Every row gives one point. A path goes straight from each point to the next, and from the last back to the first. The post is the endless flat space through its rows: a point in 2 columns, a line in 3, a plane in 4, and so on, so that a path can go around it. Count how often the path circles the post. Going back the other way cancels.

Post (2 x 3):
[[-35  39   1]
 [  1 -44  14]]
Path (19 x 3):
[[-62 -12  70]
 [  4 -67  39]
 [-82 -21   7]
 [-13 -67 -19]
 [ 18 -17 -14]
 [ 22 -33  27]
 [ 21  10  19]
 [ 39 -91 -27]
 [-22 -14 -22]
 [-55  -5  12]
 [-51  15  75]
 [ 27  -8  35]
 [-26  94  25]
 [-48  65  23]
 [ 12  63   7]
 [-10  58  15]
 [-45  33  82]
 [-95  13  45]
 [-62 -53  -5]]
Times around: 0

Post, 7 rows:
[[ -6  -2   2  12 -77  19  -2  18]
 [ 16  10 -35  23  50  -1  -6  -1]
 [ 45  20   5 -36  24  22  55 -12]
 [ -8  13  49  21 -61  27  11 -10]
 [ -8  20 -37 -26  95  14 -20  17]
 [ 17 -11  41  16 -63  22  -6  16]
 [-27 -23 -29   2  33 -12 -26 -13]]
Path, 24 rows:
[[ 16 -55 -25 -41 -54 -32   0 -47]
 [  5   9 -43  59 -56 -45 -32  20]
 [ 44  38  48   2  10  44  24 -22]
 [-67  14  -9  36 -31  34  10 -44]
 [ 11   9 -20  50 -32  15  34  12]
 [ 19  62  37  24  15   5  36  -6]
 [ -6  18 -30  27   1  13 -73  60]
 [ 30  -6 -33 -12  -3  45   7  10]
 [ 12 -11 -16  40 -47  29 -34  63]
 [ 31 -12 -47  27  28  24 -47  30]
 [ 57 -13 -14   8  15  41   2  16]
 [  4  19  22  21   6  23  18  13]
 [-19   0  17   6   1  -6 -33   9]
 [ 82  44 -35 -32  37  -1  29 -14]
 [ 22  17 -13  36  24  27  53 -86]
 [-35  -2 -78  40   3  10   4  29]
 [  7  35 -29 -34  -6  22  51  25]
 [-37   5 -46   4  -1 -35 -17 -25]
 [-36   8  31 -11 -24  29 -12 -30]
 [ 15 -24  43  13 -29  18  39 -38]
 [-50 -20 -16   6   9  10 -24  43]
 [  1 -26 -26  21  44 -10  20  -2]
 [ -7  19  36 -91  20  26  61 -19]
 [ -4 -14  -7 -12  -8 -14 -41 -21]]
Times around: 4
